Each row of a before or after table is a point. One or more steps were done to the points. Then noise was added and the rows were shuffled. The steps act on columns, c1 being the first. What was done? A step turns or swaps two columns, mirrors them in a line or flattens them onto one, adds a multiple of one to another, or multiplies or shifts one. Angles are multiples of 10 degrees, from the lower column toward the higher: turns from -170 to 170, lines from 10 to 170 but not 90. Use the fewest steps. Two steps may share a column if one is a turn and the other turns, adds or multiplies; they go together, in the order done. Otherwise the lowest column goes first.
(in the rows, 128 means zero)

Before, 9 rows:
[[152 123 128]
 [143 131 119]
 [139 105 116]
 [150  96 149]
 [141 130 126]
 [103 132 108]
 [123 136 106]
 [133 136 101]
 [110 139 105]]
After (9 x 3):
[[146 152  68]
 [ 89 125 193]
 [111 104 126]
 [123 113 121]
 [103 131  90]
 [130 116  46]
 [147 141  58]
 [123 110 101]
 [137 127  62]]
Steps: turn c1 and c2 by -120 degrees; multiply c2 by 1.3; multiply c3 by 3

Before:
[[113 168  69 143 116 130]
 [115 119  77 131 134 136]
 [130 166 151 170 115 153]
 [ 98 143 176 108 136  92]
 [115 120 127 135 138 131]
 [136 124 163 103 129  84]
 [142 155 138 142 130 140]
 [114 133 137 115 176  62]
 [126 151  67 118 142 127]
 [118 127 151 136 133  55]]
After (10 x 6):
[[111 169 159 156  97  76]
 [116 133 140 133 129 137]
 [115 175 125 151 132  75]
 [116 132 161  90 132 140]
 [127 114 166  80 113 113]
 [118  95 149  73 141 108]
 [131  85 118 149 171 123]
 [101 136 102 170 106  93]
 [142 100 129 140 137 119]
 [139 157 102 154 103  96]]
Steps: mirror c2 and c6 in the line at 110 degrees; turn c4 and c5 by 110 degrees; turn c3 and c4 by 120 degrees

Before, 13 rows:
[[130 112 147 147 101 110 167 144]
 [145 144 150 121 122 116 156 113]
 [132  96 111 143  99 136 130  99]
 [141 149 136 153 101 107 155 142]
 [124 139 154 142 103 108 158 147]
 [114 124 110 101 113 157 120 148]
 [155 118  99 123 144 154 160 155]
 [ 98 114 144 128  97 173 115 104]
 [131 121 129  94 104 115 155 150]
 [144 131 127 118 140 112 103 159]
 [ 93 140 100 140 104 127 162 157]
 [114 128 133 103 163 111 103 153]
 [113  98 112 100 150 154 107 164]]
After:
[[ 86 101 147  77 133 115 110 107]
 [178 142 160 107 156 134 142 130]
 [133 149 142 167  88 121  99 146]
 [116 145 145 155  98 147 105 151]
 [ 82 114 163  72 148  89 150 112]
 [ 41  90 108 125 138 102  99 143]
 [180 136 115 113 100 144 126 149]
 [210 104 157 116  97 112 146  98]
 [138 144 152  61 103 130 101 132]
 [168 140 140 174 101 154  98 135]
 [ 86 144 155  76 154 135 163 134]
 [ 23 124 159 152  95 134 105  99]
 [139 129  97 160 124  94  98 113]]
Steps: multiply c1 by 3; turn c2 and c6 by 110 degrees; swap c3 and c8; multiply c4 by 2; turn c5 and c7 by 90 degrees

Before:
[[128  89 104 128 138 116 129 161 112 173 143]
 [125 116 153 114 105 124 110 147 175 122 107]
 [125 156 119 140 152 182 131 106 113 139 104]
 [104 112 111  96 134 110 106 118 173 100 153]
 [123 164 115 178 161 131  64 113 184 142 164]
 [153  96 132 115 132 169 130 110 112 124 134]
 [112 122 135 120 115 145  95 160 158  97 156]
 [157 169 147 109 182 191 126  97  97 176 162]]
After (8 x 11):
[[155 119 133 120 115  95  97 163 147  94 121]
 [174 114 155 113 105 147 112 151 141 122 138]
 [112 153 118 138 148 103 133 107 128 142 165]
 [117  96 131 117 129  97 129 114  93 121 144]
 [167 113 111 100 133 129 107 118 159 102 109]
 [100 173 152 112 180  60 130  96  96 178 142]
 [120  88 105 128 137 127 130 165 119 170 110]
 [180 164 116 180 163 100  63 110 139 142 112]]
Steps: turn c1 and c9 by -80 degrees; turn c6 and c11 by 140 degrees; multiply c11 by 0.7

Before:
[[101 142 160 133  94 129 113 148 155 126 141 131]
 [170  94 115 128 103  91 125 132 144 125 138 115]
 [158 141  85 117 134 104  79 138 163 110 125 107]
 [145 151 165 122 121 155 125 129  81 125 153 145]
 [116  87 179 163 141 128 102 133 133 140 147 147]
 [113 117 152 139  85 154  66 111 149 107 135 125]
 [130 170 121  98 119 105 138 104  96 139 118 155]
 [115 131 182 145 137 156 120 161 158 132  73  88]
 [103 140 124 144 118 165 152  96 164 107 154 110]
 [177 129 161 131 169 133 163 120 156 121 122 156]
 [128 135 127 163  88 122 165 161 102 124 107 156]
 [151 170 168 169  98  60  93 102  95 191 133 148]]
After:
[[118 126  90 119 123 159 117 129  93 126 114 105]
 [100 161 156 156  76 118 136 141 160 111 132 151]
 [128  95  98  75 110 104 152 130 135 139 110 103]
 [132 110  88  88 131 153 142 162 167 130 161 177]
 [ 58 121  96 109 167 132 127 125 159 124 149 110]
 [105 129 141 137 110  81  85 125 130 132 112 142]
 [156 110 137 113 146 161 121  93 173 108 103 140]
 [153 134 145  94 148 131  80 161  97 126 162 105]
 [159 107 116 105  61 142 118 113 158 112 132 127]
 [169 140 104 107 112 141 120 149 153 131 119 124]
 [118 208 117  72  81 101 105 102  74 188 100 108]
 [129 179 122 152 136 141 114 101  90 134 139 107]]
Steps: turn c1 and c5 by 150 degrees; turn c5 and c7 by -110 degrees; add 0.3 times c6 to c9; turn c2 and c6 by 40 degrees; turn c3 and c4 by -150 degrees; turn c11 and c12 by -160 degrees; add -0.5 times c10 to c11

Before:
[[102 165 124 102  96 124 116 161 172 153 145 103 101 143 128 107 150  90]
 [150 128  81 143 167 147  99 124 188 114 160  92 114  96 135 138  77 158]
 [119 123 152 170  91 134  86 141 128 129 162 165 174 134 158 116 139 115]
 [101 173 141 132 165 111 147 157 109 105 108 156 103 103 150 126 143 161]
 [108 106 138 122 132 141 154 133 127 136 119 134 174 167 160  88  99 162]
 [157 103  86 106 113 110 142  90 122 140 113 147 117  95 146 132 152 142]
 [ 98 170 108 102 126 150 118 143 127 132 148 115 163 110 137  92 111 113]
 [155 158  76 102 138 126 162  92 154 108 154  90 119 141 135 136 133  95]
 [129 132 130 126 158 149 149 151 149 183 179 103 101 165 171 119  92 131]
 [ 90 130 145 142 123 137 154 127 110 176 117 122 174 166 203 131 114 161]
 [157 121 117 109 139 167 131 155 110 125 116 154  99 162 196 145  81 159]
 [117 113 142 133 149 147 145 131 164 131 111  94 133 112 147  94  97  99]
 [106 134  95  98 168 165  93 107 178 114 166 166 159 118 132 145 127 117]]
After, 13 rows:
[[101 196 108 103 129 155 111 139 133 151 147 126 150 105 116  82 110 113]
 [154 180  71  98 126 125 121 133 147 110 154  81 118 143 163 146 134  97]
 [ 97 167 144 134 145 110 163 147 112  93 109 132 104 104 106 110 144 148]
 [109 117 140 124 131 140 150 161 124 151 116 109 159 168 123 116 100 156]
 [127 141 130 127 140 148 123 173 150 207 181 100 111 169 100 148  91 122]
 [157 136 113 111 135 164 147 201 107 167 117 141 107 162 100 165  78 153]
 [116  81 154 172 110 137 131 159 131 134 167 177 167 131 116 119 137 127]
 [120 110 145 131 124 147 120 148 164 146 109  93 129 110 127  83  95 100]
 [ 91 113 144 143 133 137 145 202 111 188 118 105 155 167 128 155 109 160]
 [104 167  92  99 142 162 137 135 177 153 164 181 147 118 146 133 132 107]
 [149 113  85 144 148 144  81 136 186 136 161 128 121  89 136 116  80 136]
 [159 121  84  99 121 103 153 143 126 121 111 130 120  99 164 108 151 146]
 [105 193 119 101 106 124 101 127 176 151 141 124 117 145  96 113 154 103]]
Steps: add -1 times c4 to c2; turn c5 and c18 by -20 degrees; multiply c5 by 0.4; add 1 times c6 to c10; turn c7 and c12 by -50 degrees; turn c8 and c15 by -90 degrees; multiply c13 by 0.7; add 0.7 times c14 to c16

Before:
[[148 106 115 116 156 100  99 120 111 130 139 165 106 128 118 132 110 141
  141 121 138 136 151 157]
 [133 105  87 128 124 105 107 132 103 121 110 156 124 129 151 127 132 142
  123 122 127 120 130 155]
 [139 120 103 127 125 109 129 140 113 132 115 166 120 125  83 119 120 117
  145 118 132 114 127 149]
 [ 94 132 136 128  94 134 125 104 144 112 124  94  99 138 123 124 133 145
  119 114 130 145 104 127]
 [133  85 109 127 137 107  92 115 124 110  90 154 102 105 103 135 132 108
  160 158 122 109 117 148]
 [ 89 116  89 130  90 180 124  96 146 104 120 115 103 145 132 108 122 131
  121  99 139 159 117 140]
 [103 134 110 124 158 159  81 132 110 108 176 127 136 144 116 106 157 177
   90 174 134 151 110  99]
 [136 140 125 131 163 129  88 136 117 138 114 157 113 115 126 130 115 121
  128 123 121 103 133 144]
 [136 120 106 132 137 115 109 127 101 123 140 144 129 100 124 122 115 117
  143 140 115 125 150 124]
 [105 144 106 111 143 144  82 137 136 115 164 113 131 105 115 104 149 163
  107 158 167 118 128 111]
 [169 122 117 128 148 120  91 132 142 133 139 144 121 122 122 106 130 150
  156  96  98 120 129 140]
 [ 74  93 127 144 103 155 129 108 154 118 151 112 116 137 134 106 124 135
  127 104 137 139  88 142]
 [143 113 101 123 147 107 114 119 127 123 111 148 136  94 102 146 126 108
  138 128 117 134 117 173]]
After (13 x 24):
[[111 140 150 123 147 138 117 151 128 126  85 149 137  95 101 153 138 106
  138 131 115 131 109 172]
 [116 136 123 131 124 156 133 130 113 131  92 173 120 126  83 156 123 115
  142 119 132 114 112 148]
 [104 148 133 114 158 151 100 153 111 131 159 161 107 129 119 136 102 142
  140 119 140 133 129 156]
 [120 136 123 132 137 141 111 135 102 124 157 144 126  99 125 150 110 117
  145 140 114 128 137 125]
 [174 173 105 145 106  82 128 132 152 118 186 109 113 133 132 133 158 133
  124 103 139 138  67 140]
 [163 133 122 130  96 103 127 139 144 111 117  97  95 135 121 122 146 145
  118 112 130 143 105 125]
 [119 149 133 125 125 158 109 139  99 123  84 156 121 127 150 169 128 138
  122 123 126 124 136 149]
 [155 128 106 125 157  99  82 109 109 106 252 128 135 145 115 152 162 178
   89 175 134 155 151  99]
 [ 86 125 107 126 150 139  92 130 143 137 153 147 121 118 122 143 129 151
  157 102  94 121 131 138]
 [119 170 136 126 139 136  93 153 129 107  32 154 102 103 102 148 140 104
  159 158 126 110 121 146]
 [125 114 131 131 165 132  86 120 118 138  92 159 115 114 125 129 118 120
  130 123 123 101 115 144]
 [154 115 109 112 142 122  84 111 138 116 217 111 129 108 110 156 142 162
  109 162 166 119 158 110]
 [163 148 117 128  89  52 131 116 145 103 104 116 101 144 137 172 131 135
  118  99 143 158 107 139]]
Steps: turn c1 and c2 by -170 degrees; turn c3 and c16 by -100 degrees; turn c6 and c8 by -140 degrees; multiply c6 by 1.3; multiply c11 by 2.5; turn c17 and c23 by 50 degrees; multiply c23 by 2

Before (12 x 32):
[[135  98 140 104 116  77 124 123 120  98 249 153 137 127  97 157 118 134
  128 107 138 150 148  94 147 114 152 110 137 128 107 148]
 [124 143 139 124 128 116 103 187 136 129 129 149 115 116 182 153 124 144
  133 112 155 182 149 127 159 120  94 108 166 128 114 143]
 [130 147 159 137 140 137 141 116 131  88 110 109 111 143 183 125 128 126
  146 126 119 118 119 103 151 128 102 132 123 106 118 139]
 [148  86 152 156 129 129  99 167 134 122 109 152 139 139  98  75 105  43
  164 116 150 187 119  72  81 113 165 125 135 145 147 156]
 [137 143 134 139 135 137 140 160 212 133 132 150 116 121 124 135 132 148
  117 115 152 125  91  32 127 106 108 107 122 112 163 123]
 [125 148 165 100 108 134 101  98 119  85 122 149 102 118 105 118 104 149
  132 120 144 122 141 134 160 114  97 107 130 110 111 136]
 [130 127 124 132 120 110 170 124 127 107 111 103 192 127 100 151 129 142
  126 121 139 130 124 128 140 114 125 117 118 145  99 148]
 [157 133 119 147  52 135 143 100 159 202 109 151 114 116  95 146 119 150
  130 143 164 112 121 123 157 121 181 107 137 106 101 125]
 [147 138 153  68 139 138 110 102 183 107 120 158 119 120 127 150 132 122
  161 138 178 127 143 143 143 146 115 108 145 106 103 137]
 [134 151 138 151  77 134 107  99 123 135 132 162 114 145 103 148 108 119
  127 143 134 114 127  92 112 118 112 127 123 142 184 195]
 [125 143 141 157 148 126 107 151 104 167 108 146  99 127 126 147 122 110
  188 120 124 117 126 144  98 179 107 194 122 124 112 128]
 [170 147 121 155 140 110 118 141 127 102 109 153 100 119  92 157 131 140
  155 148 124 129 108 119 161 169 105 108 161 106 136 124]]
After, 12 rows:
[[125 148 165 101 108 134 101  98 127  84 122 148 101 117 105 118 103 150
  132 130 144 139 118 133 161 114 153 107 140 109 111 111]
 [124 144 139 124 129 116 102 187 140 129 130 148 114 115 181 153 123 143
  133 118 153  85  90 127 159 121 152 108 123 128 114 102]
 [131 127 124 132 120 110 170 124 131 107 111 103 193 128 100 151 128 141
  127 126 139 126 131 128 139 114 120 117 115 145  99 109]
 [147  86 152 156 129 129  99 167 138 121 108 152 138 138  99  75 105  43
  164 120 149  70 116  72  81 112  75 125  76 144 146 111]
 [147 138 151  68 140 138 110 102 155 107 119 159 119 120 127 150 131 121
  161 106 178 135 115 143 142 145 136 108 152 105 102 117]
 [135  98 140 104 116  77 124 123 133  98 250 153 137 126  97 156 118 134
  128 123 138 115 101  95 147 115  93 110 122 127 107 114]
 [134 152 138 151  78 134 107 100 118 136 133 162 114 146 103 148 109 119
  127 137 134 141 133  92 112 118 112 127 136 141 184  68]
 [124 143 142 157 148 127 108 151 118 167 107 146  99 127 126 147 122 110
  188 136 124 138 134 145  98 180 148 194 132 124 111 121]
 [157 133 118 148  51 135 142  99 139 201 109 151 114 116  95 146 119 150
  130 119 163 141 141 123 157 120  84 107 150 106 101 157]
 [170 147 121 155 139 111 119 140 117 101 109 153  99 118  93 156 132 140
  156 137 123 119 146 119 160 169 153 108 153 106 135 125]
 [137 143 134 139 135 137 139 159 183 132 132 150 117 121 124 136 132 147
  118  82 152 118 164  32 127 105 150 107 112 112 163 127]
 [129 146 159 138 140 138 141 116 132  88 110 110 111 143 183 126 127 126
  147 126 118 134 140 103 150 127 148 133 130 107 119 110]]
Steps: add -0.3 times c2 to c32; turn c27 and c32 by 150 degrees; flatten c9 and c20 onto the line at 140 degrees; turn c22 and c23 by -160 degrees; add 1 times c22 to c29

Before:
[[123 142 125 176 113 140 147 169  98 132  54 127 134 154 106 138 106 141
  126 140  94 121 113 161 142 180 139 135  97 103 149 113 129  99 123 122
  125 120 128 118  62 138 127 140 141  55 109 145 150 127  93  86 150 132
  126 147 125 168 164 179 114 126 155 103]
 [145 146 144  96 160 111 123 153 105 134 147 143 133 107 117 152  96 163
  138 128 141 115 139  89 154 151 136 108  89 159 162 119 125 100 156 103
  167 147  89 150  82 163 135 146 143 123 134 136 125 131 129 128 114 111
  146 144 153 155  90  66  94 105  68 185]
 [ 98 125  96 143 107 166 126  84 112 122 102 101 109 106 163 105 143 135
  140 140  87 142  95 183 176 165 154 167 117 148 153 122 180  86 130 124
  149 115 162 125 125  95 171 142 151 111 124 152 160 149 101 142 171 169
  153 145  85 111  73 110 115 149 160 134]
 [112 132  86 155 145  96 158 128 107 115 160 129 143  97 123 102 143 107
  117 125 122 119 112 140 134 125 127 159  90 106 118 178 125 136 123 130
  128 135 133 127 119 147 123 119 106 105  90 143 161 111 164 157 116 148
  163 121 116 164 143 134 149 106 123 130]
 [140  93 141  91 117 127  97 174  86 129 100 141  80 112 137 131 121 120
  157  96  65 122 158 151 188 126 142 110  99 165 106 128 173 126 166 110
  100 104  93  82 114 137 147 115 136 131 145  85 134 163 116 151 139  84
   77 140 115 140  79  96 132 108 102 141]
 [141 124 115 161  88 131 100 114 111 122 101  99 117 186 120 172  87 122
  124 129  89 155 149 114 128 125 145 140 163 128 112 106 146 138 148 133
  132 135 131 112 119 108  93 140 143 131 116  70 115 167 129 141 144 106
   95 146 109 102 102 128 105 109 131 131]
 [125 135 115 109  91 137 128 151 100 151 159 109 143 149 139 154 130 120
  169 169 102 154 109 133 156  79 199 135  57 114 108 108 166 109 142 160
  119 109 101 183 163  97 117 139 114 117  79 153 109 153  85 128 158 153
  103 135 141 134 134 122 129 193 148 103]
 [162 127 159 123 106  97 174 153 102 123 147 128 147 129 151 124  81 143
  141 105 112 132 140 126 144 111 138 144 135 119 118 111 166 106  50 156
  113 121 105 164 105 152 154 127 130 149  95 132 142 125  63 149  81 134
  125 124 135  75 151 127 126 129 109 120]
 [178 135 114 162 132 170  84 118 176 160  88 112 165 167  98 158  79 135
  141 119 110 142 124 192 149 137  97 163 162 140 166 122 141 107 165 122
  172 175 152 101 102 108 112 114 153  82 122 117 152 128 139  95 143 107
  120 142 154 152 128 128 153 131 143 151]
 [104 152 135 130 114 141 119 113 117  78  70 157 132  91 140 140 118 151
  119 115 119 154  85 174 109 117 118 111 122 114 144 133 138 121 158 182
   97 124 111 155 117 151 151 107 134 106 135 116  94 143 118  86 138  77
  109 124 132 144 106 100 123 146 111 142]
 [177  95 164 154 104 138 124 125 146 121 155 127 128 128 129  89 116  76
  151 173  88 105 108 155 116 181 134 159  68 118 171 133 145  98 140  95
  139 150 124 139 123 117 135 134  91 142  96 119 115 134  72 117 146 174
  109 141 122 141 146 103 144 131 155  65]
 [100 112 140 155 128 167 138 132 158 153 112  67 101 125  77 119 143 175
  117 124 131 146 163 164 149 118 140 113  96  45 160 120 108 141  91 126
  158 160 173 102 105  81 126 121 122 122  82 106 105 129  96  72 131 147
  113 121 133  80 117 131 134 120 135 125]
 [ 91 117 131  91 115  94 118 134 122 156 111 160 116 140 145 145  96 156
  126 112 106 146 154 151 147 127 149  66  97 109 112 122 104 141 122 135
  119  97 101 126 110 124 125 150 174  63 118 115 116 109 129 131 134 129
  143 163 161 128 110  78 158 175  83 130]]
After (13 x 64):
[[111 134  82 147 146  44 157 125 108 115 162 129 143  96 117 104 139 107
  118 122 140 118 113 138 136 124 127 154  89 106 117 182 121 135 118 130
  128 136 135 128 118 109 122 122 102 107  92 143 166 115 164 157 117 147
  160 125 123 163 145 151 149 109 123 126]
 [122 134 119 106  89 151 126 148  91 149 162 112 142 146 135 148 132 123
  170 166 150 157 112 135 158  81 198 135  58 118 108 108 157 112 142 157
  120 109  99 181 164 167 117 135 118 117  78 155 108 151  83 133 156 153
  102 132 140 130 131  82 129 194 145 101]
 [107 152 134 126 117 162 121 111 114  74  69 158 133  89 144 143 115 150
  117 111 140 162  87 174 106 116 115 113 122 116 149 128 131 126 160 181
   98 121 113 151 117 108 151 113 139 106 135 117  96 141 119  85 139  78
  110 125 132 143 110  90 120 143 107 138]
 [138  94 137  89 115 121  96 173  70 131 101 141  79 107 144 134 128 120
  158  92 190 122 159 151 186 122 142 105  99 165 103 128 159 122 161 113
  103 104  93  75 115 137 148 116 137 134 149  86 134 162 109 152 137  84
   76 140 115 143  81  52 136 106 100 142]
 [ 91 120 130  92 116  44 115 134 130 159 109 164 117 145 149 142 100 156
  124 113 149 145 153 149 147 125 147  63  99 111 111 123 101 141 122 134
  118  94 102 125 113 135 126 149 174  64 119 115 117 104 131 131 132 129
  144 156 158 130 114 117 157 173  78 132]
 [148 144 146  96 161  91 122 153 110 130 149 142 131 111 119 155  98 162
  139 125 120 115 140  89 153 153 135 106  90 159 162 118 117  99 153 101
  169 147  90 147  85  92 132 140 146 123 135 137 122 129 130 124 113 110
  148 144 154 159  90  82  94 103  69 183]
 [181 140 111 162 130 235  84 120 172 162  89 112 165 167 102 159  76 135
  141 123 141 145 120 194 147 140  96 164 165 142 162 122 158 106 168 123
  167 177 151 103 105 150 110 119 155  86 123 116 153 130 141  98 144 107
  122 136 152 148 127  88 151 135 147 149]
 [179  96 169 151 102 155 125 130 139 120 153 130 126 126 129  84 116  79
  154 170 162 103 106 151 117 181 134 158  63 120 169 134 150  99 147  95
  139 149 122 138 117 142 138 138  92 143  95 115 115 136  69 115 146 171
  113 140 121 138 149  70 144 130 158  64]
 [162 129 164 120 102  50 174 153  92 120 147 128 146 128 145 128  85 143
  143 109 145 127 137 118 146 111 138 144 136 123 115 110 159 107  50 157
  117 122 108 162 104 108 150 125 126 149  99 127 145 129  61 157  81 138
  124 126 133  74 152  85 125 130 112 118]
 [142 123 117 158  89 135  96 116 105 122  98  99 117 185 122 174  90 126
  123 134 163 160 150 110 133 124 148 136 169 121 111  99 137 139 152 132
  134 138 135 113 121 156  90 137 141 127 115  74 110 165 127 143 142 105
   96 145 110  97 104 111 104 111 132 124]
 [123 140 125 178 116 160 144 168 103 132  54 124 134 153 106 139 107 144
  127 139 158 117 114 160 140 179 137 135  94 104 147 111 121  99 125 124
  123 117 127 120  64 125 130 140 141  56 105 148 149 127  90  82 146 130
  129 147 125 167 164 193 116 124 156 103]
 [ 98 125  99 141 106 224 122  86  98 123 105 103 109 104 168 102 142 136
  139 143 160 141 101 185 175 163 153 165 117 149 153 122 176  87 127 120
  150 114 166 122 123 170 168 135 149 109 125 147 158 146 105 140 174 162
  150 143  82 108  77  43 117 145 163 133]
 [ 98 112 141 157 124 227 139 135 167 151 113  66  96 127  79 121 144 178
  115 122 115 148 164 166 153 114 139 111  97  48 165 118 120 141  87 127
  161 159 174 101 103 172 127 123 124 117  85 103 106 128  96  74 128 148
  111 119 136  86 114 146 137 118 132 121]]
Steps: multiply c6 by 2.5; turn c9 and c33 by 20 degrees; add -1.5 times c33 to c60; turn c21 and c42 by -170 degrees
